Each row is a point. The points of each table are mixes of a few directions, plus a little noise. How many directions does each table use, and how many do they share? Where both have some left over, give the other angles between the two spaces (their principal angles), to ten degrees, smallest first.

First (5 x 3):
[[  5.0  -0.9  -1.1]
 [  3.7  -0.6  -0.7]
 [-10.9   2.1   2.5]
 [  4.5  -0.9  -1.0]
 [ -1.9   0.4   0.5]]
Second, 6 rows:
[[-1.8 -0.2  2.0]
 [-3.3  5.2 -9.8]
 [ 0.2 -2.0  4.2]
 [-1.8 -0.4  2.0]
 [ 7.2 -1.7 -1.1]
 [-0.6 -1.2  3.0]]
Directions: first 1, second 2, shared 1

First, 6 rows:
[[-1.4 -2.0  1.0  1.8  0.8  0.7]
 [-5.0 -5.2  3.8 -1.8  1.0  5.5]
 [-0.3 -2.7  2.1 -1.0 -4.7 -1.4]
 [ 2.9 -1.0 -1.2 -0.8  6.9 -0.8]
 [-1.3  1.2  0.9 -3.7 -4.4  1.7]
 [ 5.1  9.6 -6.5  5.5  0.5 -5.7]]
Second:
[[-0.2  0.0  1.6  1.1 -1.7  1.6]
 [-0.1 -0.3  3.9  2.5 -3.8  3.7]
 [ 0.2  0.6 -7.4 -4.6  7.2 -6.7]
 [ 0.0  0.1 -2.1 -1.4  2.2 -1.9]
 [-0.4 -0.4  7.7  4.9 -7.6  7.2]
 [ 0.3  0.5 -7.0 -4.4  6.8 -6.5]
 [ 0.1  0.1 -0.4 -0.3  0.3 -0.4]
 [-0.2 -0.2  3.4  2.2 -3.3  3.2]]
Directions: first 4, second 1, shared 0; angles 40

First:
[[ 1.1 -0.2  1.8 -2.0 -1.8  0.3  0.2  1.2]
 [ 4.2  6.0  2.6 -9.8 -2.0 -0.6  4.0 -0.6]
 [-3.0 -1.5 -2.5  3.9  2.3 -1.2 -2.3 -1.0]
 [ 0.8 -8.3 -2.7  5.0 -0.4 -5.2 -6.7 -0.2]
 [ 4.9  3.5  0.7 -0.6  0.3  4.2  6.2 -0.7]
 [ 1.5  6.4  5.3 -5.4 -2.3  6.8  7.1  2.5]
 [-5.8 -2.7 -2.6  4.6  2.3 -1.9 -4.3 -0.3]
 [ 0.1  2.3 -2.9  2.4  3.2  0.5  1.8 -2.7]
 [-3.4 -5.6  0.1  2.0 -1.3 -3.1 -6.0  1.8]]
Second (9 x 8):
[[ 0.9 -2.9  1.0  3.3  7.6  0.3 -4.0 -0.7]
 [ 2.4 -5.1  5.6  2.5 -3.6  2.3 -2.2  3.7]
 [ 1.6 -1.0  2.2 -1.9 -4.8  6.3  5.1  4.7]
 [ 4.7  6.6 -5.6 -2.1  5.3 -7.3  1.0 -8.7]
 [-0.1 -2.3  0.6 -0.8  2.2  5.3  1.9  3.4]
 [-2.4  5.7 -2.6  3.1  0.8 -4.5 -0.4 -5.8]
 [-6.7 -0.2  1.1  2.7 -3.0  3.7  0.6  3.1]
 [ 1.3 -2.4 -0.8 -2.8  0.4 -4.8 -3.8 -0.7]
 [-1.5  1.3 -1.6 -3.9 -5.3 -1.3  2.2  0.9]]
Directions: first 4, second 5, shared 3; angles 50

First, 10 rows:
[[ -0.7  -2.5   5.0  -3.4   3.3   0.6   4.8   0.5  -2.5]
 [  3.6  -5.9  -7.6   5.9  -1.5  -0.8   1.3  -0.5   1.1]
 [ -3.6 -11.7   5.3   6.4   3.0  -2.8   8.5  -0.2  -3.4]
 [  3.2   5.6  -4.3  -3.6  -1.4   1.8  -4.1   0.1   1.9]
 [  3.9   1.3  -6.2  -0.1  -1.6   1.2  -2.2   0.0   1.8]
 [ -0.5  -6.0   0.3   3.6   0.8  -1.2   3.7  -0.3  -1.1]
 [ -5.9   1.8   4.7   3.9  -1.7  -2.7  -3.0  -0.7   0.5]
 [  2.9   6.3  -1.0  -7.4   0.4   3.0  -2.3   0.7   0.4]
 [ -2.7   9.9   3.9  -5.4  -1.0   0.9  -5.7   0.3   0.9]
 [ -0.5   1.0   0.1  -0.1  -0.4   0.0  -0.8   0.0   0.3]]
Second, 8 rows:
[[  0.2   0.7  -0.7  -0.1  -0.4   0.1  -0.8   0.0   0.4]
 [  1.2   3.7  -3.3  -0.4  -1.9   0.5  -3.8   0.0   1.8]
 [ -2.1  -6.1   5.4   0.7   3.1  -0.8   6.2   0.0  -3.0]
 [ -3.5 -10.3   9.2   1.1   5.2  -1.3  10.5   0.1  -5.0]
 [ -1.0  -3.1   2.7   0.3   1.6  -0.4   3.1   0.0  -1.5]
 [  1.0   3.1  -2.7  -0.3  -1.6   0.4  -3.1   0.0   1.5]
 [  0.8   2.4  -2.1  -0.3  -1.2   0.3  -2.4   0.0   1.2]
 [  3.2   9.5  -8.4  -1.0  -4.9   1.2  -9.7  -0.1   4.6]]
Directions: first 3, second 1, shared 1

First:
[[-1.8  0.6 -1.2  5.3  3.8 -5.2 -2.2  1.0  1.8  4.6  0.9  0.1]
 [ 2.5 -3.0 -0.3  3.4 -3.2 -4.1  0.1  1.9  2.9  0.0 -4.2  0.8]
 [ 2.3  6.8  1.4 -3.8  5.7  4.0  0.1  1.3 -3.5 -5.4  2.9  1.4]
 [-9.3 -6.0 -0.8 -5.7 -6.4  6.8  1.5 -8.0 -1.8  6.4  4.2 -4.7]
 [ 4.9  3.4  2.5 -8.3 -1.4  8.2  2.8  0.3 -3.9 -9.9 -0.3  1.2]
 [ 2.3  5.5  0.2  2.4  6.9 -2.4 -1.6  3.2 -0.5 -1.7  1.2  1.9]
 [-5.1 -5.4 -1.2  0.4 -4.6  0.0  0.1 -3.7  1.2  5.9  0.5 -2.6]
 [ 1.2 -1.2 -0.7  4.9  0.2 -5.3 -1.0  2.1  2.6  1.8 -2.4  0.8]
 [ 2.8 -0.5  0.1  1.6 -1.1 -2.0  0.2  1.9  1.3 -1.8 -2.7  1.1]]
Second (10 x 12):
[[-2.3  0.3  0.1  2.3  2.0  3.8  2.0  0.4 -0.3  1.5 -0.1 -1.9]
 [ 5.6  6.8 -2.7 -4.2  4.9 -8.1 -4.4 -0.1  0.0 -3.0 -0.2  5.1]
 [ 3.1  4.3  0.9 -4.3  2.3 -1.2 -2.3  0.3 -2.1 -4.3  2.7  2.6]
 [ 5.8 -0.6  5.3  3.8 -1.9 -7.2 -4.1  6.3  0.0 -5.3  3.3  3.3]
 [-2.8 -4.5  7.1  3.7 -3.6  8.2  2.7  3.6 -2.7 -2.3  5.1 -3.4]
 [-7.3 -3.7 -4.6 -2.6 -2.2 -0.4 -0.4 -7.4  1.2  9.0  0.4 -2.8]
 [-1.5 -2.5 -2.5  2.6 -1.1 -2.5  0.4 -1.1  2.5  4.0 -3.3 -0.8]
 [-4.5 -3.1 -4.5 -1.2 -2.1  5.3  4.5 -5.0  1.8  5.4 -5.5 -3.5]
 [ 1.9  3.6  2.2  5.6  5.8  0.7  0.6  5.5 -0.3 -2.4  0.5  0.4]
 [ 2.1 -0.7 -1.4 -5.7 -3.9  1.6  1.1 -2.6 -0.1 -2.5 -3.0  0.7]]
Directions: first 3, second 5, shared 3

First:
[[-0.3  0.4 -5.2  4.8  4.3 -2.5  2.4 -0.8 -0.9 -9.7  0.9  5.4 -0.6  1.3]
 [ 0.7 -6.6  5.0 -7.9 -6.1  8.1  2.3  0.0 -3.8  0.5 -6.2 -2.5  3.7  0.6]
 [ 2.7 10.6 -4.7  4.7  5.8 -3.3 -3.4 -2.6  3.7 -2.0  3.0  8.3 -1.9  5.4]
 [ 2.2  0.1  4.9 -4.0  1.3 -1.2 -4.1  0.4 -1.8  0.2  0.7 -2.2 -3.0  1.9]
 [-4.1 -3.0 -1.6  2.1 -4.1  2.4 -4.6  0.1  3.8  6.7 -0.6 -3.5 -1.9 -3.4]
 [ 0.2  4.7 -0.6  0.5  4.0 -5.5  4.5  7.1  4.9 -3.3  3.2 -1.4 -1.9 -2.1]
 [-0.4 -4.6  0.6  0.9 -2.4  1.2  0.7 -4.4 -5.3  1.8 -0.6 -0.4  3.0 -0.8]
 [-0.5 -1.2  1.9 -0.8 -2.7  0.5  2.0  0.1 -0.2  5.5  0.1 -3.2  2.3 -2.4]]
Second (11 x 14):
[[ 0.8 -2.4  3.1 -1.4  0.4 -2.1  0.4  0.2 -3.5 -0.4  1.1 -2.6 -0.1 -1.0]
 [-1.8 -5.0 -1.9 -0.6 -2.4  4.9 -0.3 -0.7 -0.7 -4.7 -3.8  1.3  0.1  0.4]
 [-1.8 -0.6 -1.4  2.4  0.6 -2.3  1.8  2.2  1.7 -0.2  1.6 -1.8 -0.6 -2.8]
 [ 7.6  8.6  2.6 -4.9  0.2  5.6 -2.2 -9.1 -4.5  3.2 -3.3  9.6  5.3 10.7]
 [-4.0 -0.2 -6.1  3.6 -1.2  2.6  0.2  2.5  6.6 -1.5 -1.5  1.2 -1.4 -1.8]
 [-3.6  5.8 -7.4  5.1 -0.1  1.1 -0.9  3.4 10.7  2.6  0.2  2.0 -2.0 -1.2]
 [ 2.0  0.6  5.7 -4.2  0.3 -1.2 -5.4  0.3 -1.1  4.0  1.1 -3.6 -3.0  1.2]
 [-2.3 -3.7  1.2  1.4  0.8 -4.6  1.4  4.0 -0.1 -0.4  2.8 -5.5 -2.2 -4.9]
 [ 5.8  3.0  7.9 -5.0  1.9 -3.3 -1.9 -3.3 -6.5  4.5  2.4 -1.0  1.1  3.3]
 [-1.0 -6.3 -3.2  0.9 -2.0  4.5  5.5 -3.2 -4.9 -8.2 -4.2  4.2  4.4  0.5]
 [-1.8  0.2 -0.6  2.9  1.5 -5.0  1.9  3.7  2.1  1.2  3.4 -3.6 -1.5 -4.3]]
Directions: first 6, second 4, shared 4

First (10 x 20):
[[  4.4   3.5   1.1   0.5   0.3  -1.7  -0.7  -2.1   0.5   0.2   1.4   0.0
   -1.2   2.8   1.6   2.9  -0.1   3.0   2.0  -3.9]
 [ 10.5   2.7   1.0  -0.4  -1.4   4.7   0.3   1.2  -2.3  -0.5  -0.2  -6.6
   -3.4  -2.6  -5.8 -11.6  -3.8  -2.3  -2.1  -1.7]
 [  1.6  -4.4  -3.5  -0.6  -0.9   2.4  -2.9   3.9  -3.2   2.7  -2.1   3.8
    0.3  -1.6   1.4  -0.6   3.3  -3.6   4.2   4.6]
 [ -4.1   0.8  -0.5   0.6  -0.2   3.1   1.8  -2.5   1.6  -3.0   0.9  -5.0
    0.5  -2.0  -3.7  -4.3  -3.0  -2.7  -7.8   0.0]
 [  0.8   1.2   0.9  -4.2   0.6  -0.7   1.0   1.4   0.0   0.8   3.0   3.6
    1.6  -1.1   3.8   3.4   3.8   1.6   2.7   1.0]
 [ -2.6  -4.8  -6.7   3.9  -1.2   2.4  -5.2  -0.7  -1.7   1.8  -3.0   3.3
    0.4   1.6   1.8   4.1   2.4  -4.6   1.6   3.0]
 [ -9.5   0.6   8.9   2.5   3.0 -11.0   5.6  -1.0   5.1  -1.8  -2.4  -1.9
    0.0   4.1  -2.2   2.9  -5.7   9.0  -0.9  -4.5]
 [ -0.6  -2.7  -5.6   0.4  -1.2   4.1  -3.4   0.1  -1.8   1.1  -0.3   2.7
    1.0  -0.9   1.9   1.9   3.2  -4.6   0.5   3.4]
 [  6.8  -0.9  -2.6  -5.6  -1.1   4.9  -1.3   4.8  -3.8   2.5   2.4   3.9
    0.8  -4.7   2.9  -2.2   5.8  -3.6   4.1   4.6]
 [ -7.4   4.1   6.7   2.8   2.4  -8.2   4.6  -4.9   5.8  -3.4   0.4  -3.9
   -0.1   4.7  -1.6   3.9  -5.7   7.7  -4.0  -6.8]]
Second:
[[  4.3   4.8   5.0  -2.7   2.7   6.5  -1.9  -2.7  -2.7   3.5   1.2 -12.6
    2.0  -4.5  -5.8  -1.3  -7.3  -5.5  -6.4  -0.5]
 [  1.2   0.9   1.7  -1.1   0.5   2.5  -0.9  -0.5  -1.0   1.7   0.1  -3.5
    1.5  -1.3  -1.1   0.4  -2.6  -1.0  -1.8   0.6]
 [  2.7   3.9   2.2  -0.8   2.4   2.2   0.1  -1.9  -0.2   0.2   1.3  -6.8
   -1.7  -2.9  -4.8  -3.2  -2.5  -5.2  -3.9  -2.7]
 [ -1.3  -1.5  -1.5   0.9  -0.7  -2.2   0.7   0.8   0.9  -1.2  -0.4   4.0
   -0.8   1.4   1.7   0.4   2.4   1.7   1.9   0.0]
 [ -2.0  -3.5  -0.9  -0.3  -2.5   0.3  -1.1   1.7  -1.0   1.7  -1.3   4.3
    3.7   2.1   4.5   4.7   0.0   5.3   2.9   4.1]
 [ -0.2  -1.2   0.9  -1.3  -1.1   2.3  -1.4   0.4  -1.6   2.4  -0.4  -1.0
    3.3   0.1   1.4   3.0  -2.4   2.2  -0.1   2.8]
 [  0.4  -1.5   2.3  -2.4  -1.4   5.0  -2.8   0.2  -3.0   4.5  -1.0  -3.3
    6.2  -0.6   1.8   5.2  -5.1   2.8  -0.7   4.9]
 [ -4.0  -2.1  -7.4   5.5  -0.4 -12.1   5.5   1.7   6.0  -8.9   0.3  14.5
   -9.8   4.4   2.4  -5.7  12.6   0.6   6.3  -6.4]
 [ -1.0  -0.1  -2.4   2.0   0.3  -4.5   2.1   0.3   2.4  -3.6   0.3   4.4
   -4.3   1.1  -0.1  -3.0   4.5  -1.0   1.7  -3.3]]
Directions: first 5, second 2, shared 0; angles 30, 80

First:
[[ -2.6   1.6  -3.5  -1.8  -0.3   2.2  -2.6  -0.8   1.3  -0.2   6.5   0.4
    1.3   3.5  -2.8  -1.4  -5.4   4.6  -4.0   5.3   2.8   4.4   0.8  -1.8]
 [  3.7  -1.3  -0.2  -1.0  -0.3   3.1  -2.8   4.5  -0.6  -0.8  -2.6  -2.9
   -2.8  -2.1   3.5  -2.2   5.0  -4.2   3.8  -3.4  -3.8  -5.9  -0.5   0.4]
 [ -1.5   0.9   6.6   8.9  -0.6 -10.1  10.6  -9.2   0.9   3.0  -8.8   3.6
    2.7  -4.6  -0.6   5.1   1.1  -0.8  -0.6  -2.9   1.8   2.5  -0.8   1.6]
 [  0.9  -0.8  -3.8  -5.9   0.5   6.1  -6.4   5.9  -0.8  -1.8   5.4  -1.9
   -1.6   3.0   0.4  -2.8  -0.6   0.6   0.5   1.5  -1.1  -1.6   0.5  -0.8]
 [  1.1   0.9  -5.3  -1.7  -1.3   6.5  -6.6   3.7   2.2  -0.7   5.0  -4.1
   -1.9   1.0   1.0  -5.4  -0.9   0.4  -1.1   3.2  -1.2  -2.0   0.2  -2.6]
 [  0.8  -1.4   0.7  -2.7   1.0   0.7  -0.6   2.7  -2.1  -0.9  -0.6   0.4
   -0.5   0.6   0.8   0.9   1.5  -1.2   2.1  -2.0  -1.2  -1.4  -0.1   1.0]
 [ -3.5   2.6   5.2  10.7  -1.3 -10.8  11.2 -12.5   2.8   3.8  -6.3   4.0
    4.3  -3.7  -2.7   4.6  -2.5   2.2  -4.1   0.7   4.2   6.1  -0.4   0.4]
 [  1.4  -2.5   0.1  -6.8   1.9   2.7  -2.8   6.1  -3.8  -2.2   1.3   0.5
   -1.1   2.4   0.9   1.0   2.0  -1.4   3.4  -2.6  -1.7  -2.2   0.4   1.6]]
Second (9 x 24):
[[ -3.7   2.1  -1.4  -3.8   5.1  -3.7  -2.0   0.8  -4.7  -1.2   8.1   5.0
    4.5   1.2  -5.8   4.2 -11.4   5.2  -4.0   3.1   1.5   5.1   5.9  -0.5]
 [ -2.2   0.5  -3.1  -3.7   3.0   1.3  -3.4   2.0  -2.4  -1.4   5.6   2.1
    2.4   1.3  -2.2  -0.2  -6.1   3.5  -2.1   2.0   0.1   0.6   3.2  -0.9]
 [  3.7   1.8   0.1   1.4   2.9   0.9  -3.4   5.0  -2.7  -1.0  -1.8  -2.0
   -0.9  -7.6   1.7  -0.6  -0.9  -4.6   2.4  -4.0  -5.5  -6.1   2.2  -1.4]
 [ -2.5   0.1   0.2  -2.1   2.7   0.1   1.6  -0.5  -2.8  -1.1   0.6   3.1
    3.2   0.2  -1.7   1.0  -3.3   1.8  -0.8  -0.8   1.0   1.0   0.4  -0.1]
 [ -1.3  -2.1   1.8   7.0  -6.5  -4.1   6.2  -8.8   6.9   2.7  -6.3  -0.3
   -0.8   2.1   2.0  -1.3   6.6   0.9  -0.6   1.8   2.7   0.6  -2.5   1.8]
 [  1.3  -0.9   1.6   6.4  -8.2  -5.3   3.4  -6.6   8.3   4.0  -2.7  -3.1
   -4.4   3.8   1.3   0.0   7.1   0.4  -0.9   4.0   2.8   3.2  -1.7   1.8]
 [ -1.0  -1.9  -3.4   0.2  -0.4   4.9  -1.4  -0.5   1.1  -1.4  -2.2  -0.7
    1.1  -0.8   3.2  -6.4   1.8   0.5   0.6  -0.9  -1.7  -6.1  -0.3  -0.9]
 [  3.2  -1.6   4.3   2.2  -2.7   2.8   4.8  -0.5   1.6   1.1  -9.0  -2.6
   -2.9  -2.0   4.9  -0.8  10.2  -6.2   5.0  -5.3  -0.6  -2.9  -7.3   0.7]
 [  2.6   2.5   0.2  -7.6   3.9   2.8  -5.7   9.3  -5.0  -1.4   7.8  -0.7
   -2.4   1.5  -3.0   4.8  -4.3  -1.8   1.2   0.0  -0.3   4.5   0.0  -0.8]]
Directions: first 3, second 5, shared 2; angles 40

First, 10 rows:
[[  2.7   0.0  -1.3   1.5   0.0  -1.2   0.9   0.3  -1.6   0.7  -0.1   1.0
    0.8   0.6  -0.9   0.6   0.3   3.4  -2.5  -0.4  -2.0  -1.8   1.6   0.5
    0.3   2.0  -2.7   0.1   2.5  -0.4   0.1  -1.2]
 [  1.2   1.2  -3.3  -3.2   1.0  -5.3   2.2   0.9  -1.3  -2.3   6.1   2.3
   -0.7  -0.1   1.6  -2.2   1.0  -4.7   1.6   1.7   0.0  -2.1   5.3  -0.8
    0.3   1.6  -5.4   2.0   1.2  -2.2  -0.8  -0.1]
 [ -0.1   0.3   0.3  -0.2   0.2  -0.1  -0.1   0.3   0.3  -0.3   0.4   0.0
   -0.1  -0.2   0.1   0.1   0.2  -0.5   0.5   0.2   0.3   0.1   0.0  -0.1
    0.1  -0.4   0.1   0.5  -0.3   0.2  -0.1   0.0]
 [ -7.5   0.1   1.7  -7.5   0.5  -0.3  -1.0  -0.1   3.9  -4.2   5.1  -1.6
   -3.6  -2.0   4.4  -3.1   0.0 -14.3   9.3   2.3   6.3   3.8  -1.4  -1.9
   -0.8  -3.8   4.0   0.6  -6.8  -1.1  -1.6   3.4]
 [ -4.7  -5.4  -1.2  -1.3  -1.1  -0.6  -1.0  -3.2  -1.1   0.2  -1.9  -1.8
   -2.2   1.0   3.1  -1.2  -0.5  -3.9   1.1   0.0  -0.5   0.5  -2.8  -1.4
   -0.3   3.9  -0.3  -3.8   0.0  -2.5  -2.3   3.5]
 [ -1.3   6.1   5.8  -1.1   0.8   5.6  -1.7   3.1   5.6  -1.2   0.8  -1.0
    0.9  -2.9  -1.7   1.1  -0.2  -2.0   4.4   0.3   5.1   4.6  -2.3   1.0
   -0.7  -9.5   8.6   3.0  -6.7   4.2   2.4  -1.5]
 [ -1.4  -3.6  -2.8  -1.4  -0.3  -3.1   0.8  -2.0  -1.9  -0.3   0.5  -0.1
   -1.6   1.4   2.3  -1.5   0.1  -2.4  -0.1   0.4  -1.4  -1.4   0.9  -1.0
    0.2   4.6  -3.5  -2.0   1.8  -2.7  -1.9   1.8]
 [ -7.4  -9.1  -1.3  -0.3  -2.2   0.4  -2.0  -5.4  -1.9   1.8  -5.3  -3.0
   -2.9   1.8   4.0  -1.2  -1.2  -3.5   0.4  -0.8  -1.2   0.8  -5.8  -1.9
   -0.4   6.1   0.7  -6.9   0.4  -3.4  -3.7   5.3]
 [ 12.5   5.2   2.8  13.2  -0.6   5.7  -0.1   2.7  -1.7   6.5  -9.3   1.4
    7.2   0.7  -9.8   6.6  -0.6  24.6 -12.7  -3.9  -6.3  -2.4  -0.6   4.3
    0.6  -2.3   1.5   2.1   6.3   6.3   5.4  -7.9]
 [  6.1   5.5  -0.2   0.8   1.4  -1.5   2.0   3.4  -0.1  -0.6   3.9   2.8
    2.5  -0.5  -2.9   0.8   0.8   3.7  -1.8   0.4  -0.5  -1.9   5.2   1.2
    0.7  -2.6  -2.5   4.4   1.6   1.7   2.4  -3.7]]
Second, 8 rows:
[[  0.3  -0.5  -0.6   0.8   1.9   0.2  -0.2   1.6  -2.2   1.2   1.6  -1.0
   -0.4   0.0  -0.6  -2.2   0.0  -1.3   0.4  -1.2   0.5  -0.2   0.9   0.2
   -2.0   1.6  -1.5   1.2   0.1   2.0   0.6   0.3]
 [ -0.9  -0.1   0.4  -1.5  -2.3   0.3  -1.1  -1.6   1.7  -1.6  -1.4   2.1
    0.4   0.2   0.7   1.9   0.0   1.3  -0.3   1.6   0.6  -1.0  -1.5   0.8
    2.0  -1.6   1.6  -0.2  -0.6  -1.5  -1.1  -1.3]
 [ -2.3  -2.0  -2.5   1.0   3.6   3.0  -6.0   3.8  -6.7   2.8   2.7   2.5
   -0.9  -0.9   0.5  -8.4   1.3  -3.5   1.6  -2.6   3.9  -3.0   0.1   5.3
   -7.3   4.3  -4.1   7.7  -4.7   7.2  -1.0  -3.0]
 [  6.8   2.9   1.9   2.9   2.8  -4.8  12.4  -0.4   3.6   0.4   1.6 -10.8
    0.2   1.3  -3.0   6.6  -1.2   0.4  -2.5  -1.1  -6.8   6.7   4.3 -11.2
    5.5  -1.3   1.0 -10.3   9.2  -5.5   4.8   8.4]
 [ -1.6  -1.0  -1.5   0.4   1.7   1.9  -3.9   2.3  -4.0   1.6   1.6   2.2
   -0.6  -0.7   0.3  -4.9   0.6  -2.1   1.1  -1.7   2.2  -1.9  -0.1   3.8
   -4.3   2.4  -2.5   4.6  -3.1   4.1  -0.5  -2.0]
 [ -4.0  -1.7  -1.2  -1.7  -1.7   2.7  -7.1   0.3  -2.3  -0.3  -1.0   6.2
   -0.3  -0.7   1.8  -3.9   0.5  -0.6   1.5   0.5   4.0  -3.9  -2.5   6.6
   -3.0   0.8  -0.7   6.0  -5.6   3.5  -2.8  -4.8]
 [ -1.0  -0.3  -0.6  -0.2   0.3   0.9  -1.7   0.4  -1.1   0.2   0.3   1.2
    0.0  -0.3   0.2  -1.6   0.2  -0.5   0.3  -0.2   1.0  -1.0  -0.1   1.6
   -1.3   0.6  -0.5   1.8  -1.4   1.3  -0.3  -1.0]
 [  2.4   2.8   3.7  -2.6  -6.2  -3.9   7.2  -6.7  10.8  -4.8  -4.6  -2.0
    1.7   1.2  -0.2  12.7  -1.5   5.4  -2.4   5.2  -4.9   3.6  -0.7  -6.4
   11.2  -6.7   7.0 -10.9   6.1 -11.0   0.5   3.4]]
Directions: first 3, second 2, shared 0; angles 70, 80
